Every row gives one point. The points of each table are mixes of a few directions, plus a little noise. Count the directions of each table, and those that both share. Where both have some left over, give the other angles between the two spaces (their principal angles), to ten degrees, smallest first.
In the rows, zero is written as 100.

First:
|  88 | 110 |  98 |
|  60 | 133 |  94 |
|  75 | 120 |  96 |
| 187 |  29 | 112 |
|  89 | 109 |  98 |
Second, 6 rows:
|  89 |  76 |  75 |
| 120 |  88 |  21 |
| 119 | 118 |  89 |
|  96 |  93 |  95 |
|  61 |  91 | 180 |
| 115 | 136 | 141 |
Directions: first 1, second 2, shared 0; angles 80

First, 8 rows:
|  95 | 113 |  99 |  83 |  74 |  58 |  75 | 106 |
|  99 | 101 | 154 |  82 | 156 |  61 | 107 | 127 |
|  92 | 100 |  61 | 108 |  81 | 107 | 104 |  93 |
|  96 |  95 | 104 | 102 | 128 | 101 | 116 | 107 |
| 127 |  88 | 194 |  99 | 164 | 130 | 112 | 107 |
|  98 |  89 |  53 | 125 |  88 | 149 | 120 |  82 |
|  81 | 122 |  59 |  78 |  38 |  32 |  61 | 106 |
| 112 |  90 |  75 | 124 |  72 | 164 | 105 |  73 |
Second:
| 128 | 112 |  69 | 103 | 144 |  71 | 142 | 134 |
|  43 |  69 | 112 | 112 | 124 | 144 | 107 |  73 |
|  49 |  73 |  63 | 117 |  76 | 149 | 107 |  72 |
|  62 |  86 |  95 | 105 |  68 | 127 |  77 |  69 |
| 137 | 110 | 101 | 119 | 134 | 114 | 100 |  84 |
| 123 | 110 | 118 |  89 |  88 |  82 |  90 | 111 |
| 119 |  95 | 103 |  90 |  84 | 106 | 135 | 142 |
| 138 | 141 | 139 |  67 |  82 |   5 |  42 | 115 |
Directions: first 3, second 5, shared 3

First (11 x 11):
|  99 | 150 | 147 | 140 |  87 | 131 | 104 | 124 |  95 | 128 | 132 |
|  87 |  89 | 106 |  85 | 125 |  82 |  90 | 117 |  83 | 119 |  90 |
| 112 | 100 |  44 | 122 |  60 | 107 |  94 |  82 | 105 |  71 | 102 |
|  89 | 106 | 125 | 136 | 138 |  64 | 106 | 113 | 100 | 135 |  71 |
| 118 | 121 |  76 | 160 |  71 | 109 | 110 | 111 | 106 | 104 |  91 |
|  97 |  75 |  88 |  77 | 119 |  82 |  95 | 114 |  88 | 109 |  80 |
| 102 | 150 | 164 | 133 |  94 | 137 | 112 | 130 |  98 | 133 | 131 |
| 110 |  46 | 100 |  23 | 125 |  87 | 122 |  63 | 127 |  62 |  76 |
|  71 | 107 | 135 |  98 | 137 |  76 |  82 | 115 |  80 | 133 | 103 |
| 102 |  98 |  69 |  80 |  62 | 117 |  92 |  40 | 121 |  41 | 131 |
| 114 |  59 |  45 |  45 |  81 | 108 |  94 |  91 |  96 |  65 |  93 |
Second, 11 rows:
|  73 |  90 | 141 |  86 | 123 | 132 | 106 | 139 |  71 | 130 | 105 |
| 117 |  87 | 100 |  81 |  88 | 122 | 122 |  80 | 121 |  71 | 100 |
|  94 |  83 |  76 |  64 | 100 | 100 |  76 | 126 |  70 | 107 | 104 |
|  80 |  76 | 148 |   5 | 111 | 135 | 110 |  46 | 117 |  52 | 141 |
|  92 | 115 |  73 |  99 | 101 |  48 |  58 |  70 |  97 |  93 | 115 |
|  92 | 110 | 133 | 128 | 111 | 114 | 119 | 113 | 102 | 119 |  94 |
|  90 | 139 | 104 | 177 | 112 |  55 |  84 | 108 |  95 | 135 |  89 |
| 117 | 114 |  57 | 149 |  89 |  71 |  86 | 124 |  91 | 120 |  77 |
| 103 | 109 |  84 | 138 | 100 |  86 |  93 | 133 |  83 | 128 |  84 |
|  85 |  97 | 131 |  60 | 110 | 108 |  98 |  66 | 111 |  77 | 123 |
| 156 |  83 |  54 | 114 |  58 | 127 | 145 |  97 | 136 |  67 |  69 |
Directions: first 5, second 4, shared 3; angles 30
